Each row of a before or after table is a point. The points were changed in one or more steps. Then noise was added and the rows were shuffled. The steps act on how far a point lies along the listed directions, d1 being the first. Name the steps. A step turns or swaps two directions, mirrors them in a line or flattens them onto one, adds a multiple of one to another, or multiplies one. Angles are multiples of 10 degrees, from the lower direction toward the higher: turns from -170 to 170, lines from 10 to 170 but not 90. Use the fewest steps. Two steps may share a direction if one is a turn and the other turns, adds or multiplies; they go together, in the order done. Otherwise the lowest direction goes first.

Directions:
(1): [0.30 0.53]
(2): [ 0.53 -0.30]
Before, 11 rows:
[[ 0.10  0.19]
 [ 0.27 -0.43]
 [ 0.24 -0.18]
 [ 0.05 -0.04]
 [ 0.29  1.33]
 [ 0.12 -0.39]
 [-0.18  0.75]
 [ 0.35 -0.46]
 [ 0.01  0.34]
 [ 0.22 -0.37]
 [ 0.08 -0.34]]
After (11 x 2):
[[ 0.00  0.07]
 [-0.32 -0.08]
 [ 0.32  0.25]
 [-0.60 -0.44]
 [ 0.28  0.33]
 [ 0.27  0.17]
 [ 0.31  0.50]
 [-1.34 -0.18]
 [-0.20  0.05]
 [ 0.04  0.32]
 [ 0.31  0.37]]
Steps: turn d1 and d2 by -110 degrees

Directions:
(1): [ 0.05  0.86  0.20  0.21  0.03 -0.54]
(2): [-0.57  0.37 -0.64  0.23 -0.25  0.37]
(3): [-0.51 -0.46 -0.16  0.32  0.15 -0.71]
(4): [-0.39  0.10  0.00 -0.93 -0.18 -0.24]
Before, 10 rows:
[[ 0.58  0.06  0.22 -0.36  0.38 -0.49]
 [-0.12 -0.06 -0.46  0.48 -0.49  0.18]
 [-0.18  0.55  0.09  0.47 -0.23 -0.06]
 [ 0.13 -0.84  0.37 -0.39  0.58 -0.43]
 [ 0.36 -0.54 -0.36  0.45 -0.10  0.54]
 [-0.23 -1.14 -0.34 -0.06 -0.23  0.45]
 [ 0.07  0.50  0.61 -0.22  0.14 -0.90]
 [-0.21  0.56 -0.36 -0.15 -0.09  0.48]
 [-0.55  0.74 -0.41 -0.08 -0.29  0.29]
 [-0.03  0.27 -0.14  0.55 -0.23  0.35]]
After:
[[ 0.81 -0.17  0.30  0.42  0.13 -0.20]
 [-0.17 -1.05 -0.01 -0.41  0.47  0.01]
 [ 0.56 -0.52  0.73 -0.06  0.12 -0.74]
 [-0.85 -0.25 -0.73 -0.15 -0.27  0.47]
 [-0.06 -0.47 -0.62 -0.31  0.07  0.42]
 [-0.29  0.46 -0.11  0.48 -0.32  0.08]
 [-0.22  1.02  0.05 -0.05 -0.12 -0.21]
 [ 0.10  0.82  0.09 -0.15  0.06  0.01]
 [ 0.31  0.28  0.14  0.46 -0.28 -0.50]
 [ 0.15  0.45  0.15  0.54 -0.15 -0.01]]
Steps: swap d1 and d2

Directions:
(1): [-0.14 -0.72 -0.65  0.04  0.08 -0.71  0.21  0.36 -0.21]
(2): [ 0.13  0.14 -0.25 -0.12 -0.62  0.05 -0.71  0.74  0.36]
(3): [ 0.14 -0.44  0.09 -0.25  0.00 -0.26 -0.04 -0.48  1.05]
Before (10 x 9):
[[-0.04  0.44 -0.22  0.14 -0.28  0.11 -0.56  0.79 -0.92]
 [-0.61 -0.57 -0.45  0.32  0.24 -0.69  0.10  0.42 -0.77]
 [-0.15 -0.40 -0.61  0.31  0.22 -0.46  0.22  0.29 -0.41]
 [-0.30 -0.41 -0.63  0.03 -0.24 -0.72 -0.26  0.67 -0.11]
 [ 0.11  0.26  0.21  0.00  0.13  0.54 -0.20 -0.28 -0.43]
 [ 0.04 -0.53 -0.49  0.03 -0.30 -0.34  0.15  0.05  0.31]
 [-0.06  0.60  0.18 -0.15 -0.23  0.62 -0.16 -0.17 -0.29]
 [ 0.14  0.43 -0.11  0.09 -0.48  0.28 -0.52  0.98  0.00]
 [ 0.10  0.51 -0.10 -0.17 -0.08  0.30 -0.28  0.16  0.31]
 [-0.03  1.01  1.26  0.01  0.47  1.05 -0.13 -0.69 -0.31]]
After:
[[-0.08 -0.57 -0.38  0.10  0.03 -0.29  0.53 -0.23 -0.06]
 [ 0.04  0.45  0.15 -0.29 -0.41  0.50 -0.39 -0.14  0.25]
 [ 0.24 -0.23  0.13 -0.19 -0.20 -0.03 -0.24 -0.01  1.20]
 [-0.27 -0.72 -0.45 -0.10  0.00 -0.88 -0.02  0.09  0.38]
 [-0.49 -0.59 -0.61  0.16 -0.14 -0.74 -0.38  0.81 -0.23]
 [ 0.20 -0.14 -0.16 -0.33 -0.53 -0.27 -0.91  0.38  0.77]
 [ 0.22  0.27  0.11 -0.10 -0.18  0.54 -0.53  0.01 -0.12]
 [ 0.07  1.22  1.04 -0.04 -0.11  1.17 -0.80  0.13 -0.19]
 [-0.10 -0.43 -0.70  0.25 -0.02 -0.46 -0.04  0.51 -0.13]
 [ 0.06  0.30  0.03 -0.23  0.15  0.17 -0.01 -0.31  0.59]]
Steps: turn d2 and d3 by 90 degrees
